Each row is a point. The last column is the point's height on a tilted bowl or saddle (a function of degree 2), plus a little noise. Along how many of its main directions does it bend up, bend down or stay straight?
In the rows, 128 means zero.

Points:
[[ 86 105  80 164]
 [147 113  88 157]
 [154 142 162 155]
 [182  69 156 184]
 [128 127 143 151]
 [191 157 104 185]
 [101  98  73 159]
 [176 207 163 184]
 [145 120 146 154]
 [141  90  82 160]
 [170 103 152 165]
 [215 202 234 200]
 [ 78 133 183 166]
 [147 228  85 200]
 [141 159 177 152]
 [134  78 136 163]]
Directions: 2 up, 0 down, 1 straight

Points (27 x 5):
[[121  93 100 147 145]
 [142 142  77 124 139]
 [186 122 242 133 131]
 [139 116  91 171 149]
 [112 153  94 117 149]
 [174 160 138 114 163]
 [127 132  69 114 135]
 [142  76 165 143 154]
 [143 101 134 220 186]
 [142 128  93 147 142]
 [ 96  72 152  59 192]
 [ 46 142  28  33 201]
 [109 198 184 115 158]
 [123  86  74  55 164]
 [111  94 117  42 191]
 [113  89 155 156 150]
 [179 142  93 119 153]
 [ 91 155 195 158 133]
 [113 106 149 105 150]
 [100 112 138 106 152]
 [159 123 162 131 147]
 [ 74 118 202  42 191]
 [177 200 147  46 227]
 [ 90 108 131 161 154]
 [198 189  51 188 194]
 [ 78 131 149  70 176]
 [ 45 100 123 204 200]]
Directions: 3 up, 1 down, 0 straight

Points (26 x 5):
[[164  94 188  64 145]
 [ 30  71  54 113 210]
 [189 160 157 142 180]
 [ 74  89 134 162 161]
 [161 121 112 133 127]
 [ 56 121 104  94 174]
 [102  65 103 164 155]
 [179 174 126 117 181]
 [121  92 110 211 129]
 [ 51 108  97 148 173]
 [111 203  33  22 128]
 [118 196  77 185 203]
 [126  99 107 158 123]
 [128 113 221 153  56]
 [138 131 160 145 120]
 [101  84 160 131 150]
 [127  77 135 101 156]
 [103  85 144  29 170]
 [ 84  99 143 120 151]
 [ 67  88 170 139 158]
 [139 199  56 151 183]
 [ 51 153  62 112 171]
 [145 203 161 162 190]
 [161 155 123 131 148]
 [135 100 112 143 124]
 [ 60 190 118 113 209]]
Directions: 2 up, 1 down, 1 straight

Points (26 x 5):
[[146 169 182 125 152]
 [122 150 109  62 142]
 [ 56 150  67 176  98]
 [134  71 186  52 108]
 [169 126 182 113 140]
 [176 197 136 131 152]
 [144 130 105 144 181]
 [149  77 137  70 159]
 [155 120  58 166 130]
 [149 130 120 153 179]
 [167 226 106 131 155]
 [134  88 154 116 182]
 [148 229 135 165 166]
 [171 158 111 118 162]
 [167 132 208 138 109]
 [154  87 101 145 178]
 [218 136 182 158  69]
 [113 174 144  83 162]
 [ 54 174 162  63  90]
 [146 150 149 249  51]
 [ 95 170 100 125 177]
 [122 146 192  24  44]
 [133 151 130 132 188]
 [138 111 162 130 177]
 [167 171 177 133 142]
 [112 158 125 143 187]]
Directions: 0 up, 3 down, 1 straight

Points (43 x 7):
[[ 61 103 109 105 145 203 134]
 [102  98 164  67 139 151 114]
 [109 139 179 136 113 119 151]
 [125 107 142 111  99 166 123]
 [165 101 145  47 105 137  58]
 [ 84 124  90  99  68  80 102]
 [117 104 116 164 102  82 116]
 [193 166  91 153 149 147 105]
 [ 92 105 136 124  95 179 135]
 [163 134 105 192 157 146  84]
 [155 238 132 144 158 119  26]
 [132 193  96  72 173  85  77]
 [162  72  96 119 142 115 144]
 [209 137  97 112 105 121 117]
 [103 125 143 110 115  94 136]
 [199 126 126 143 124  80 130]
 [148 122 131 142  89  80 148]
 [ 90 101 134 146  99 126 112]
 [155 127  68  92 167 167 151]
 [184 192 173 122 192 133  32]
 [152 157 107   7 199 104  16]
 [119 130 177 162 151 138 135]
 [134  96 135 219 155  89  30]
 [ 92 183 107  95 160 118  74]
 [ 51  58 132 149 155 160  84]
 [142 151 103 139 154 111 120]
 [ 67  98 123  92 187  48 105]
 [100 159 120 100  86 150 112]
 [127  94 114  89 108 164 104]
 [124  80 119 138 157 148 122]
 [123 124 161 105 120  74 171]
 [130 121 154 159 128  84 132]
 [199 195  86 113 139 149  93]
 [159 109  82 106  43 145 131]
 [180 130  77  99 182 115 152]
 [111 154 165 201 110 119  77]
 [131 196 136 116 128  85  95]
 [133 121 164  88 186 162 122]
 [113 150 135 146  45  51 153]
 [128 154 147 160  92 164 125]
 [170 210 131  85 111 139  46]
 [136 159 103 112 152 106 121]
 [187  85 132 185 130 181  52]]
Directions: 2 up, 3 down, 1 straight

Points, 43 rows:
[[204  69  74 117 108  92  58]
 [ 99  51 107 109 115 174 104]
 [ 99 182 101  95 137 119 114]
 [ 66 114 170 195  64 120  66]
 [114 162  88 176 162  78 112]
 [105 143 123  83  65 108  89]
 [133 100 152 125  92 140 108]
 [170 152 133 124 173  53  95]
 [ 89  88 129 119  43 168  93]
 [123 120 127 111 173 134 113]
 [115 135 128 168 130 114 119]
 [161  97 146  96 193 112  84]
 [135 118 148 174  90 112  98]
 [156 112 142 122 111  83  99]
 [141 141  75 180 179 164  93]
 [ 56 141  34 124 165 115  83]
 [140 152 139 140 210 172  75]
 [133 211 136 147  97  98  68]
 [139 105 120 139  69  84  83]
 [123 158 116 122 100 126 112]
 [152 124 142  79 126 129 115]
 [ 48 102  93  71 123 129 100]
 [151 174 108 131 192  47  97]
 [157 181 128 123 165 117  99]
 [156 132 148 156 138 162 108]
 [123 141 128 140 183  91 111]
 [101 148 213  72 141  86  91]
 [109 108 169 102 121  80 103]
 [107  89 136 150 122 157 120]
 [125  50 103 112 192 160  60]
 [122 118 235 122  90 150  60]
 [108 175  95 115 144 127 115]
 [140 209 249 114  90 130   7]
 [180 141  87 159 149  65  89]
 [ 73  86  85 168 180 155  93]
 [140 143 192 148 185 105  81]
 [123  98  65 129 194 163  73]
 [113 138 147 152 130 177 121]
 [ 92 124 149  93 153 110 119]
 [131 108 135  83 125 156 122]
 [ 72 103 140 111 120 135 115]
 [101 118  94 182  73 152 113]
 [ 92 228 135 127 117  66  67]]
Directions: 0 up, 4 down, 2 straight

Points (42 x 7):
[[112 111 183 157 206  95  52]
 [222 114 159 137 121  69 159]
 [129 179 167 138  98  89 173]
 [173 136 156  82  98 202 106]
 [188 110  52 113 164 111 139]
 [133 106 102 161 103 167  94]
 [154 140 140 133 139 150 121]
 [138 168  96 120 150 109 124]
 [147 153 116 159 118  91 134]
 [172 131 152  63  55 203  71]
 [126 190 184 140 184 121  75]
 [191  93 139 160 136 140 132]
 [147  49 108 157 142 149  99]
 [142 145 130  96  93 135 106]
 [103 128 129 131 170  49 140]
 [ 65 180  83 110 162  88 182]
 [171 121  43 124 189 167 128]
 [134 188 179  97 150 154  94]
 [249 108 153 142 123 139 174]
 [135 120 103  64 160  83 146]
 [ 97 141  66  88  28 174   7]
 [ 86  94 182 151 117  85 109]
 [129 154 141 139 183 104 110]
 [106  62  96 130  61  74  40]
 [115 136 134  60 150 163 106]
 [ 70 114 119 150 146 113 132]
 [ 73 103 130 105 112 152 140]
 [166  99 117  84  99  65  98]
 [130 161 108  69 164 183  92]
 [113  92 124  30  93 171  64]
 [ 71 161 149 113 115 174 159]
 [ 71 113 157  57 113  75 133]
 [132 148 161 104 118  84 134]
 [132 163 134 216 183 149  87]
 [202  99 101 120 165 180 139]
 [125  94 107 103 145 160 117]
 [118  60  94 137 192 144 143]
 [140 145 140  58 156 112 105]
 [111 164  86  87 102 166  78]
 [ 75  66  45 133  95 140  53]
 [103 120 102 150  75 217 112]
 [201 222 175 122  93 106 187]]
Directions: 3 up, 3 down, 0 straight

Points, 62 rows:
[[197 194 131 104 132 115 147  63 218]
 [183 128 117 175 171  92 137 171 187]
 [130 170 148 102 168  90 141 136 148]
 [127 112 113  70 130 232 165 161 135]
 [ 93 141 129  51 170  97 145  74 116]
 [181 169 103 119 110 147 136 116 161]
 [105 131 120 115 135 129 134 125 121]
 [120 144 163 102 115  65 134 109 146]
 [182 206 142  94 146 114 128 146 220]
 [ 99 164 117 107  97  80 144 161 127]
 [126 140 153  98 114 128 185  85 137]
 [108  67 106 139  74  95 109 183 151]
 [185 113  97  84 102 106 220  86 160]
 [172 132 120 107 124  93 136  67 158]
 [183 110 178 167 135 156  99 159 164]
 [139 165 108 179 114 103 104 171 143]
 [137 162 108 120 109 171 134 193 149]
 [ 69 114 148 163 167  79 123 136 182]
 [142 129 101  95 114  75 177 147 109]
 [ 39 104 177 149 160 178 154  95 236]
 [114 133 115 109 151 107 121 145 118]
 [ 80 119 139 122 206 150 125 123 141]
 [139 125  56 101 125 152 178 154 151]
 [126  80 132 163 169 115 127 124 145]
 [107 142 190  64 126 151 171 101 146]
 [127  96 124 213  72  96 129 180 146]
 [120 124 135 129 109 120  97 127 116]
 [108 177 109 125  97 125 153 133 145]
 [138 137 190 172 150 170 153 144 147]
 [172 158  97 169  71 120 196 128 138]
 [144  44 177 136 158 176 109  95 190]
 [ 78 145 149 186  90 140 131 121 149]
 [120 112 206  56 133  77 126  75 171]
 [110 230 160 116 120 111 152  83 249]
 [155 182  75  71 120 111 113  77 197]
 [108 146 117 121 148  91 249 208 123]
 [142 166 102  98  67 141 167 105 139]
 [141 120 158 152 109  86 176 176 147]
 [114  83 133 150  74 102 109 139 139]
 [132 154 150 142  86 145 150 127 128]
 [ 52 148  76 109  78 131 159  94 208]
 [110 159 150 114 166 196 129 104 152]
 [158 120 130  41  79 115 108 149  93]
 [ 91  78 158 122 124  85 158 109 165]
 [152  95 104 174 112 151 132 132 133]
 [116 135 162 194 171 115 141 109 129]
 [123 133 118 131 126 117  59  46 125]
 [128 125 148 129 118  92 118 130 125]
 [151 167 132 146 135 103 166 135 147]
 [153 178 100 110 140 113 157 128 161]
 [147 152 151 131  98 155 108  95 132]
 [143 183 172 102 139 140 181 124 161]
 [112 101 177 164 146 194  86 134 147]
 [118 110  81 103  85 112 112 103 132]
 [ 92  67  93 130 129 129 101 141 157]
 [ 80 135 131 134 149 127 116  70 158]
 [153 121 112 120  81 146  66 167 132]
 [119  83 116 166 176 122 115 176 169]
 [ 96 156  83  69 123 104 150 118 119]
 [ 69 131 103  59 138 177 113 128 119]
 [122  85 157 125 132 124 133 108 138]
 [132  99 135 147 140 104 156  89 142]]
Directions: 5 up, 1 down, 2 straight

Points, 76 rows:
[[136 118 166 114 166  50  96 154 125]
 [112 160 123 162  81 139  41 133 188]
 [ 73 157 102 159 166 122 104 110 113]
 [104 150  85 143 160 124 158  79 123]
 [173 105 100 147 180  77 146 107 101]
 [160 157 148 127 113  88 167 180 120]
 [ 85 112 174 181 132  43 121 136 145]
 [136 161 151 139 127 124 178  83 130]
 [ 98  94 145 149 177 158 103 111 105]
 [ 93 143 121 114 118 153 128 124 133]
 [ 91 139 113 152 150 199 173  95 123]
 [159  65 122 147  68  75 178 115 124]
 [145  90  71 140 107 191 126  95 137]
 [145 117 100 113 184 122  88 107 123]
 [ 68 107 140 130 159 160 118 100 126]
 [181 133 138 137 171 129 198 122 113]
 [ 95 124 107 123 100  93 133 119 131]
 [ 91 169 115 120 154 185 112 144 117]
 [ 42 159 101 115  96  63  85  84 157]
 [ 93 117 104 128 204  93 196  82 128]
 [126 142 106 156 178 129 164  77 108]
 [118 112  68  94  58 168 118 102 125]
 [114  93 144 205 120  39 131  76 165]
 [132 123 193  84 176 120 147  90 150]
 [130 135 131 102  65 131 128  95 101]
 [117 110 107 107  49  70  87  99 114]
 [153 123 123 119 133 141 136  83 125]
 [ 86  74 166 110 149 111 185  79 184]
 [135  77 204 135 111 147 123 156  87]
 [ 99 174 136 136 112 190 158 196 116]
 [118 125 146   7 132  98 118 119 249]
 [152 134 116 150 108 125 187 171 132]
 [128 166  72 162  87 138 122 141 165]
 [ 96 156 128 108  59 161  90 139 122]
 [101 150 193 133 178 112 126 108 112]
 [150 106 159 154  98 146 163  78 112]
 [100 173 189 159 123 130 114 125 132]
 [187 124  88 115 169 158 184 135 113]
 [128 130 159 148 105 117 134 124 118]
 [128 170 142 150 100 146 214 193 151]
 [130 134 149 150 159 188 148  93  92]
 [103 119 148 141 117 133 106 128 123]
 [119 225 121 117  66 192 172 190 178]
 [151  84 190 219  72 121 149 145 184]
 [135 143  94  39  37 173 120 113 120]
 [129  77 118 164 115 138 106 150 157]
 [174 134 113  98 158  83 132 100 114]
 [162 127 130 117 190  97  88 117 113]
 [107 106 169 134 170 124 126 147 112]
 [154 150  76 133 203 107  78 121  74]
 [103 126 169  81 138  95 127  69 159]
 [167 113 127 115 175 140 148 168 106]
 [118 121 177 138 221  73 160  56  91]
 [157 181 120  33 186 111  80 167 230]
 [164 182 179 110  76 120 152 101  97]
 [153 113 194 125 184 111  86 130 116]
 [116  98  89 136 138 106 107 152 144]
 [156 174  59 108 170 116 112 132 116]
 [ 77 120  96  98 149 146 180 114 172]
 [ 79  94 118 143 119 123 117 198 138]
 [ 78 142 110  84 114 113 107 115 167]
 [191 130 186 143 112 154 142  77  88]
 [151 151 137 117 106 108 217 165 122]
 [142 157  90 135 141 107 199 156 135]
 [ 84 113  94  57  88  67 144 120 139]
 [160 144  86 101 159 157 166  63 138]
 [131 134 177 142 142 190 148 184  60]
 [103  60 101 146 144 183 164  46 190]
 [186 101 152 161 107 151 152  94 120]
 [162 182 137  98 155 113 173  95 136]
 [115 143  36 121  89 123 155 199 151]
 [ 77 140  42  79 198 174 137 108 154]
 [ 83  93 139 156 122  26 137 122 124]
 [192 138 161  51  90 119 177 121  93]
 [101  86 177 160 137  95 209 130 162]
 [166 142 178 198 146 135 157 191 142]]
Directions: 3 up, 2 down, 3 straight

Points (65 x 9):
[[164 146  88  97 101 148 124  90 115]
 [ 76 124 114  97 182  86 107 185 168]
 [157  92 130 125 142 142  77 103  98]
 [105 124  75 134 111 108 174  88  92]
 [102 130 184 190 169 104 149 120  92]
 [128  76 145 177 130 155 128 112  93]
 [106 153 112 168 120 149  93 123 120]
 [165  43 130 123 156 105 181 136  86]
 [143 123  93 133 111 115  72 102 112]
 [111 177 108  88 166 157 121 237 249]
 [129  80 155  97  97  93 125 129 148]
 [144 147  89 193 150 114 126 159 135]
 [ 77 189 184 100 123 100 134 121 235]
 [140  94 147 154 107 120 116 168 114]
 [247 138 161 137 137 128  78 153 135]
 [ 70 119 131 182 176 155 131 187 118]
 [150 170  77 149 107 106 132 125 116]
 [102 159  91 117 161 103  90 120 103]
 [117 144 144  71 140  98 117 163 161]
 [142 148 113 136  93 154 108 163 155]
 [141 121 126 139 143 157 100 140 109]
 [146 119 168 140 120  72 176 115  80]
 [119 171 149 136 125 148 148  74 163]
 [127 110  54 193 155 130 122 102 144]
 [163 127  97 147 124  50 172 117  24]
 [176 145  77 146 249 189 122 154 223]
 [ 82  90  50 117 125  71 161 148  96]
 [148 109 154 146  94 178 136 133 113]
 [178 153 123 180 199 116 158  98 132]
 [ 82  93 107  93 104 126  46 180 166]
 [171 148 119 116 119 122 112 108 119]
 [179 116 117 117 138 103 105 148 103]
 [139 150  64 134 150 176 185 146 157]
 [159 162 150 125 103 182 151 193 172]
 [142  78 136  75  94 104 163  96 139]
 [130 100 118  75  70 165  61 107 120]
 [139 168 107 134 143 104 135 160 120]
 [145 145 172 129 100 145  82 123 147]
 [101 114 108 148 151 195 110 146 105]
 [219  84  63  89 115 148 125 111  98]
 [119 168 139 191 159 181  97 143 112]
 [123 150 131 178 165 133 107  68 139]
 [133 122 128  85 123 116 100 112 118]
 [119 158 152 131 168 165 170 154 134]
 [ 88  92  95 132 139 123 149 168 135]
 [117 133  97 132 161 168  85 138 101]
 [136 116 142 142 161 165 129 141 106]
 [ 97 132 176 135 130 111  95 151 146]
 [ 91 139  67  62  85 125 121 145 136]
 [158  96  95 105 211 137 104 122 104]
 [182 100 150 122 106 124 163 157  90]
 [135  85 161 109  92 147  89  77 143]
 [153 150 114 158  81 135 174  81 139]
 [121 205 195 193  69 140 109  98 207]
 [114 162 129 101 158 105 154 151 130]
 [132 122 169 125 142 142 186 200 105]
 [186 133 146  73 165  86  84 186 136]
 [ 79 150  85  88 105  99 119 121 119]
 [ 90 111 107 132  79 170 100 116 125]
 [112 160 129 121 142 138  81 110 119]
 [ 84 157  97 112 183 143 175 151 141]
 [162  80 129 195 129  92 110 152 111]
 [ 67 123 201  79  93 157 122 202 232]
 [ 77 126 107  96 152 151 136 179 158]
 [102 129 110 136 151  94 128 183 136]]
Directions: 5 up, 2 down, 1 straight
